Each row of a before or after table is a point. The points were changed in one or more steps. Then noise was added and the rows were shuffled. The steps act on columns, c1 being the first. Write out the steps. A step turns or swaps two columns, mirrors them in a line or flattens them onto one, adds a multiple of one to another, or multiplies or shifts one. Angles are multiples of 10 degrees, from the lower column toward the higher: turns from -170 to 170, lines from 10 to 170 but not 90. Use the fewest steps. Two steps may share a column if one is a turn and the other turns, adds or multiplies; they go together, in the order done. Otherwise the lowest column goes first.

Before (9 x 3)
[[ 27   2 -23]
 [ 17  57 -39]
 [ 55 -23 -12]
 [-20  57 -32]
 [-15  -8 -25]
 [  1  37 -16]
 [-28 -11  -8]
 [ 31   1  -9]
 [ 33 -31 -95]]
After (9 x 3)
[[ 16 -40  58]
 [ 30 -11   2]
 [ 29 -21   2]
 [-15 -25  -9]
 [ 55 -14 -22]
 [ 34 -94 -31]
 [  0 -15  36]
 [-19 -31  59]
 [-28  -8  -8]]
Steps: swap c2 and c3

Before (14 x 9)
[[-32 -31 -20  15  13  17 -11 -14  10]
 [-36 -29  10 -13   8  18 -24 -43  21]
 [-10  18  28  -5  13  10   4   0   4]
 [-26 -37  22 -17  10  19  -4   9  21]
 [ 28  20  15 -10   6 -51 -20   6  13]
 [ -3 -35  17  -6  -8  16   3   0  19]
 [  7  34  26  -2   2 -11  -6 -25 -10]
 [-32 -19  24   9 -52   3 -15  14  16]
 [-29 -20  14 -20 -25  27  12 -13 -54]
 [ -9  22  26  10 -14  17  21  12 -22]
 [ 61   8  17  -8  -4  -8 -28 -15  -5]
 [-15 -15   8 -19 -95  20  25 -14  -1]
 [ 16 -19  -3  -2  -2  19  47 -33  -6]
 [ -1  44 -34 -10   2  -1 -25  14  -1]]
After (14 x 9)
[[-24  22  26   7 -50   2 -10  19  14]
 [-23  31 -19  15  13   3 -17 -11   9]
 [-11  15   6 -14 -95   0  18 -22  -2]
 [ 19 -23  14 -18   7  -3 -15  14  12]
 [-20  37  22 -16  10  -2  -1   8  21]
 [ -3  35  17  -4  -8   0   2  -1  21]
 [ -5 -23  25  15 -14   1  21   3 -22]
 [-26  29  11 -10   8  -2 -39 -31  20]
 [ -3 -42 -34  -8   3  -2 -19  23   0]
 [ -4 -19  28  -2  12  -2   3   0   1]
 [-20  21  14 -15 -27  -4   8 -17 -54]
 [ 45 -10  16 -11  -6  -2 -30  -4  -3]
 [  4 -33  26  -4   0  -1 -13 -21  -8]
 [ 12  19  -6  -1  -1   2  35 -45  -6]]
Steps: multiply c1 by 0.7; multiply c2 by -1; flatten c4 and c6 onto the line at 10 degrees; turn c7 and c8 by -20 degrees

Before (12 x 14)
[[ 11  36   3 -13 -23 -36  17 -16   7  11  -6 -36  46   9]
 [ -8  43  34  15 -28  -8 -44 -33 -11  46  19  -1  -1   1]
 [-20   1 -57 -13  12   2 -58  -3  12 -22 -35  14   7 -21]
 [ 51  22 -15 -24  40  43   9  -3 -20   7 -31 -22 -14  18]
 [ 37  11  -6 -11 -48  23  -7 -73   0  59 -38  16 -14 -40]
 [ 48 -10 -36 -57 -20  28   3 -10 -12  25 -41  15  15  25]
 [-14  34  23  -8 -15  -6 -46  24  12  15 -35 -26   6  -7]
 [-50  84  18 -62   1  36 -53  15  23   6   4   0 -55 -11]
 [-59  40 -41 -29 -14 -43  -3  39  12  48   6 -12 -19   4]
 [ -4  46  31  -4   7 -11 -82  23 -33   7  22 -18  17 -60]
 [ 31  38 -64 -33 -28  -4   3  14 -18  14   0 -27 -58  31]
 [-29  -4  21 -60 -13  48 -21 -37 -49 -35 -72  22 -26 -14]]
After (12 x 14)
[[  4  39 -43  17  61  20  -5  40  -8  51   4 -41 -17 -37]
 [ 13  33  26   6  16   0 -48  26 -12  14 -33 -55   8  -7]
 [ 51  10 -10  48 -29 -42  -8 -75 -16  57 -37 -12 -15  10]
 [ 25  36   4  -2  -8  24  16 -15  -7  13  -5 -65  45 -27]
 [ -6  47  30   3   1 -58 -83  23   9  12  20 -49  16 -33]
 [-12  86  16 -57  49 -13 -53  17 -27   5   4 -31 -55  35]
 [ 29 -10 -40 -32 -48  11   2 -11  21  23 -41 -12  14  33]
 [-32  21 -12 -15 -54  -5   8  -3  25   9 -32 -51 -16  47]
 [ 32  37 -63 -18 -27  24   4  14  27  17  -2 -55 -58   4]
 [ 27  44  32  59  12   1 -43 -31  13  48  20 -32   1  -8]
 [  8  -4  20 -95  32 -41 -21 -35  39 -36 -74  -7 -27  36]
 [-16   3 -55 -34  16 -15 -56  -3 -19 -24 -36 -16   6  -6]]
Steps: mirror c1 and c5 in the line at 140 degrees; add 1 times c10 to c4; turn c9 and c14 by -160 degrees; turn c6 and c14 by 110 degrees; shift c12 by -30

Before (8 x 32)
[[-35  29  -4  -8 -72  25 -12  11  -5 -51 -63   5  34  19  10   8  13 -54
   -6 -59  47  20 -13  28  -2 -22 -16  51 -43 -22  35  23]
 [ -8 -31  37  54  -8 -17  48  33  34  41   5 -15 -45 -24 -19 -43 -56  21
  -15  18  58 -10 -12 -42 -27  41  44 -63   3  47 -13  51]
 [-10  40 -14  12 -53 -31  14  25  40 -25 -66  -7  -3 -12  -6 -10 -19 -71
   14 -32  56  -5 -41 -11  32 -36 -29  59 -27 -32 -18  15]
 [-11  41   4  13  30  79   2 -37 -63 -39 -30  -2  41  -5  -2  -4   6 -18
   35 -46  -7  10  34  38   8  55   9  53  22 -31 -41 -13]
 [ 49 -21  17  53 -32   6  30  17   1  57 -31  -6 -53   5 -16 -54 -64   0
  -18   4  31 -51  -6 -51  -5  39  -5 -33 -43  47  12  50]
 [ 31 -21   0 -10   4  34  50  77 -43  12   5 -47  -7 -73  -4  12  24 -53
   40  36 -32  17  20  32 -58 -15  39   2  58  32 -26  80]
 [ -3   4  42   0 -25  55 -20 -44 -38   8 -35  -3  68  -1  24   2  16 -18
   27 -51  -3  -8  35  18  27  11  21   1  10 -20 -16  -7]
 [ -1   6   5  -4  12  31 -10  11 -14  10 -62  -9  38  -4  17  -1  43  20
   31 -45   1  16  34  41  24  42   9 -27  14  21  -4 -10]]
After (8 x 32)
[[ -2   6   5  -4  13  31  54  11 -13  10  32  -8  49  -6 -12   0  43  19
   -8 -44  16  12  34  41  24  44   9 -26  15  21  -4  -9]
 [-36  28  -3  -7 -73  25  55  11  -5 -52  31   3  17  25 -31   8  12 -55
  -30 -58  32 -26 -13  28  -2 -22 -15  51 -43 -22  35  23]
 [ 49 -21  17  51 -31   6   4  17   1  57  42  -6 -48   7  35 -54 -63   0
   28   5   2 -49  -6 -51  -5  39  -6 -33 -44  47  11  51]
 [ 31 -21   1  -9   4  34 -35  77 -43  13  35 -47  26 -95  -7  12  24 -52
   31  35 -20  29  20  32 -58 -16  39   0  58  32 -26  80]
 [-10  40 -13  12 -53 -31  41  25  40 -25  53  -7  10 -15 -12 -11 -19 -70
   11 -33  22 -51 -41 -12  31 -36 -28  59 -28 -33 -18  14]
 [ -7 -32  36  54  -8 -17 -34  34  34  42  33 -15 -40 -31 -11 -42 -55  21
   25  18  13 -60 -11 -43 -28  40  45 -64   3  47 -13  50]
 [-11  41   4  14  31  80  21 -37 -63 -39  20  -1  55  -6  -6  -3   6 -18
   -9 -46  -5   8  34  39   8  55   8  54  23 -31 -42 -13]
 [ -3   5  41   0 -25  56  40 -45 -38   7   6  -2  65  -1  13   2  16 -17
  -35 -52  19  10  35  18  27  10  21   1  10 -19 -16  -7]]
Steps: turn c7 and c11 by 130 degrees; turn c13 and c19 by -50 degrees; multiply c14 by 1.3; turn c15 and c21 by 60 degrees; turn c15 and c22 by 70 degrees

Before (10 x 64)
[[-15 -50  36 -19 -26 -66  15 -12  13 -45  18  34 -23  -5  41  -4  -4   6
  -76 -26  12 -10   9 -14  11 -13 -42 -15   2 -39  15 -31  -3 -19   8   4
   -3 -41  23  19 -19 -59   2 -30  17 -22  31   2 -24  27  25 -35  -5 -46
    2  54  40  40  15 -14  33   2 -31  40]
 [ 18 -39  31 -25   7  17  -1  -7   5  -3  -1 -32  54  12 -10   3  -3 -17
   39  37  31 -18 -31 -14  12 -10  52   3  58   9  -3 -16  -5   8   4 -25
  -21  18 -38  11  23   8   9 -51  44  33  12   6  10  19  -9  15  -7  -5
    4 -15  -3 -10   7 -17   2   9 -42 -30]
 [-14 -16 -14 -16 -51  -3 -12 -11  25 -24  -7   7  -5 -36  57 -15   8   2
  -71 -24 -19 -14  -7   4   4  -9  -6  -7 -20 -19 -15 -22 -10 -15  29  12
  -21 -52  16  26   1 -51  29 -35  28   7  16  13 -25  21  15 -44 -18 -26
   14   2  31  67  20  10  22   5 -17  25]
 [  8 -38  29 -20   2  40 -11 -32  36  11 -40 -28  51  -1 -25  18  -8  -2
    2  29  22  -9 -15 -25  -6  14  18  30  26   2  12  -9  32  -8  -3 -18
   20  32 -33   2  44  10  24   1  30   6  14   0   0  -4 -17   7  -3 -31
   18  -3 -25 -11   5   3  -8  32 -31 -26]
 [ -8  29   0  29   4  -9 -29   2  14  17  34  -3 -38  10   0 -16  51 -17
  -28 -11 -39  36  54  26 -56  14 -37 -10 -35  35 -29  -1 -28  -5 -49 -15
   -8   4  27  14 -37  13  13  52 -54  19 -19  -3  -1   2  -7 -32   0 -26
  -36  -1  18  72  -4  -4   7   5  11 -16]
 [ 19  17   2  20  23 -21  11  -9 -12   6  37  13 -37 -21  -4   7  19  -5
  -28 -17 -30  28  27  52 -38  18 -35 -11 -40  26 -68 -14  -3 -34  -7  11
   17  -7   4  -1 -10  20  -9  46  -1   9 -26   9  -6   5  10 -31   1  -6
  -60  22   7  85 -20  19  22 -31  32 -33]
 [ 31 -67  -8  -3 -10  32 -17 -16  -7 -18 -25 -41  38  37 -16   3   9  -6
   22   0  26 -10 -16 -39  23  22  41   4  37  31 -21 -14  44  12 -31 -34
   20  18 -14  34   8   2  -8   1  17  53  27  12  -5  14 -22 -27 -11 -15
   23 -32 -33 -24  29   2 -19   3   9 -12]
 [ 38 -13   7 -41   0  13  25 -18  32   7 -38 -46  44  14  14   9  -6   9
    9   6  16 -27 -45   1 -10  -3  55  -4  39   0   2 -13  33  29 -14 -14
    0   3 -34   4  35 -12  -3  -2  -3  32   1  -2  18  15 -58   0 -12 -16
    0 -11 -27 -24 -11   8   1  16 -35   2]
 [ 13 -27 -15 -22 -11  13  11 -19  24  19  -5 -40  40   2 -36  10   1 -18
   -7  17  21 -30 -22 -19  -8  61  58  21  32   7 -11  -7  33  26 -24 -20
  -10   7 -15   7  46  17  -9 -41   5  24  48  20  -1  21 -24 -11  -7 -24
    7  -7  -7 -34  24   3 -16 -12 -29 -11]
 [ 20  21 -29  10 -16   5  11  -3 -30 -14  42  -7 -25 -19  28 -21  35  -5
  -24 -19 -50  20  18  -1 -31   6 -34  24 -52   0 -29   0 -12 -46 -34   8
   -8  38  27   0 -15  29 -18  12 -35  16 -42  16  -5 -22 -11 -20 -15   8
  -38  -1 -12  50  -7  -2 -13   8  15 -14]]
After (10 x 64)
[[  8 -39  29 -22   2  44 -12 -31  35  10 -40 -32  51  -4 -25  16  -6  -2
    1  27  21 -11 -17 -26  -8  16  21  29  25   3  -7 -10  33  -7  -4 -19
   21  31 -32 -13  44  10  22  -9  29   8  14   1  -1  -5 -17  -1  -2 -29
   20  -1 -26 -10   4   2  -7  95 -34 -25]
 [-15 -50  38 -19 -24 -65  15 -11  13 -44  19  25 -23  -6  41  -5  -5   6
  -77 -27  13 -10   8 -14  12 -12 -42 -15   2 -40  23 -31  -4 -17   9   5
   -3 -41  22  24 -19 -59   2 -41  15 -24  30   4 -25  26  26  39  -7 -45
    1  55  40  41  14 -14  33   6 -30  41]
 [ 20  18   5  21  23 -23  12  -9 -12   7  36  35 -36 -21  -6   8  16  -5
  -27 -15 -30  28  28  52 -37  17 -34 -10 -41  30  50 -15  -4 -34  -6  11
   17  -7   4  -9 -10  22  -7  38   0   7 -27   8  -6   5  12 -45  -1  -5
  -62  23   9  85 -21  19  23 -92  31 -33]
 [ 32 -67  -7  -3 -11  33 -15 -16  -8 -17 -22 -31  38  36 -15   2   8  -5
   22  -1  26 -11 -16 -38  24  22  42   4  37  32  37 -15  44  10 -30 -34
   19  21 -14  31   7   1  -7  -9  19  52  27  12  -7  13 -20 -22 -11 -14
   20 -29 -33 -23  28   3 -19   9  10 -14]
 [ 16 -39  30 -25   7  16  -1  -8   6  -5  -3 -30  55  12 -11   1  -3 -15
   39  37  33 -18 -32 -14  12 -11  51   3  58   7 -10 -16  -3  11   4 -26
  -21  19 -37   8  23   6   9 -61  42  33  11   4  10  16  -9 -20  -9  -5
    3 -16  -4 -11   7 -17   2  27 -42 -31]
 [-15 -13 -15 -18 -49  -2 -13 -12  25 -25  -7  13  -3 -38  58 -16   7   1
  -71 -25 -20 -14  -5   3   6  -8  -6  -7 -19 -18  45 -23 -10 -14  29  14
  -18 -51  16  40   2 -51  29 -45  29   6  17  11 -26  22  14   4 -20 -27
   12   2  31  67  20  11  20  17 -17  24]
 [ 37 -13   8 -42   2  16  25 -17  32   8 -38 -45  44  17  14  10  -6   9
   10   6  14 -26 -45   0  -9  -4  57  -4  38   2   3 -11  36  26 -14 -13
    1   4 -33  -3  37 -13  -3 -13  -2  33   2  -2  16  15 -58 -15 -11 -18
    2 -11 -28 -25 -11   6   1  50 -34   2]
 [ 11 -28 -17 -24 -10  14  11 -20  25  18  -6 -32  40   3 -37  11   2 -18
   -8  18  20 -30 -21 -19  -8  61  58  22  35   7  18  -7  35  25 -22 -21
  -10   7 -16  -2  47  15  -9 -52   5  23  50  19  -3  21 -26 -20 -10 -25
    7  -8  -7 -34  23   5 -13 -35 -29 -11]
 [ -6  29   1  28   4  -8 -28   2  16  15  32   9 -39  11   0 -16  51 -18
  -26 -11 -37  37  56  26 -56  12 -37 -10 -36  36  40  -1 -28  -7 -49 -14
   -9   4  27  30 -37  13  11  41 -54  20 -20  -4   0   1  -7 -15   2 -25
  -38   0  18  73  -4  -1   8  14  13 -16]
 [ 20  21 -29  10 -16   6  10  -3 -28 -12  44   5 -25 -19  28 -23  34  -3
  -25 -21 -50  20  17  -3 -31   4 -33  24 -52  -2  28   2 -14 -46 -33   7
  -10  37  28  21 -17  27 -18   0 -35  14 -42  15  -6 -23 -11 -22 -13   8
  -41   0 -11  48  -7  -2 -14  25  16 -13]]
Steps: turn c12 and c31 by 20 degrees; turn c31 and c52 by 110 degrees; add -1 times c16 to c40; shift c44 by -10; multiply c62 by 3
